Each row of a before or after table is a point. The points were changed in one or more steps. Then noise was added and the rows were shuffled. The steps act on columns, c1 being the first. Write out the steps. A step turns or swaps two columns, mirrors them in a line or flattens them onto one, adds a multiple of one to another, or multiplies or shifts one. Angles are multiples of 10 degrees, from the lower column toward the higher: turns from -170 to 170, lines from 10 to 170 but not 90. Use the fewest steps. Two steps may share a column if one is a turn and the other turns, adds or multiplies; they go together, in the order done. Otherwise the lowest column goes first.

Before (8 x 3):
[[ -1.5   5.0   3.9]
 [ -4.9   3.3  -1.7]
 [  4.4   0.6  -1.3]
 [  1.6  -2.8 -10.4]
 [ -1.7   4.4  -0.3]
 [ -4.7  -2.8   4.1]
 [ -0.5   1.5   3.8]
 [ -0.1  -2.9   7.8]]
After (8 x 3):
[[ 1.8  2.8 -4.1]
 [-3.8 -4.5  1.1]
 [-0.4 -1.1  2.2]
 [-2.3  3.9 -0.8]
 [ 5.0 -1.8  2.1]
 [-3.5 -4.0  0.6]
 [ 1.9  1.3  3.0]
 [-0.6 -5.7 -0.4]]
Steps: turn c1 and c2 by 120 degrees; multiply c3 by 0.4

Before, 14 rows:
[[ 1.3 -2.8  2.0  2.0  4.6 -2.8]
 [ 5.4  1.0  3.2 -2.2  4.8  1.8]
 [-0.5 -0.9 -0.4  0.0  1.4 -3.5]
 [-2.6 -1.6 -2.3  3.2 -0.2  6.0]
 [ 3.3 -1.6 -1.3 -1.1 -1.7  4.6]
 [ 6.8 -2.7  3.6 -1.7  3.4 -2.0]
 [-0.2  3.7 -5.4 -2.8  0.4  3.2]
 [ 0.5  2.0 -3.3 -2.7 -3.3 -0.8]
 [-1.5 -2.9  3.2  0.9 -1.3  4.9]
 [ 1.6  5.2  2.8 -5.3 -1.4  3.6]
 [ 2.5  5.1  1.9  0.7  2.2 -1.5]
 [ 6.5  4.1 -1.6  1.2  4.4 -1.1]
 [ 5.8  2.1 -4.4 -4.7 -0.1 -0.8]
 [ 6.7 -3.3  3.5 -6.0 -4.1  5.3]]
After, 14 rows:
[[-1.7 -2.9  3.3 -0.5 -1.7  4.8]
 [ 2.1  5.5  2.0  3.5  3.8 -1.5]
 [-1.0 -0.9 -0.5 -0.4  2.3 -3.7]
 [ 1.4 -2.8  1.5  0.6  7.2 -2.9]
 [ 1.7  5.0  2.9 -2.8 -2.1  3.7]
 [ 6.8 -2.8  3.4 -3.2  5.4 -2.1]
 [-2.5 -1.7 -2.3  2.5 -0.3  5.8]
 [ 5.6  1.0  3.4 -1.8  7.6  1.8]
 [ 5.8  2.1 -4.5 -3.5 -0.2 -0.7]
 [ 0.6  1.9 -3.4 -1.6 -5.2 -0.8]
 [ 3.3 -1.5 -1.4 -2.0 -2.7  4.5]
 [ 6.5  4.2 -1.6  3.1  6.9 -1.1]
 [-0.3  4.1 -5.4 -0.8  0.7  3.2]
 [ 6.7 -3.1  3.8 -7.9 -6.3  5.2]]
Steps: add 0.5 times c2 to c4; multiply c5 by 1.6
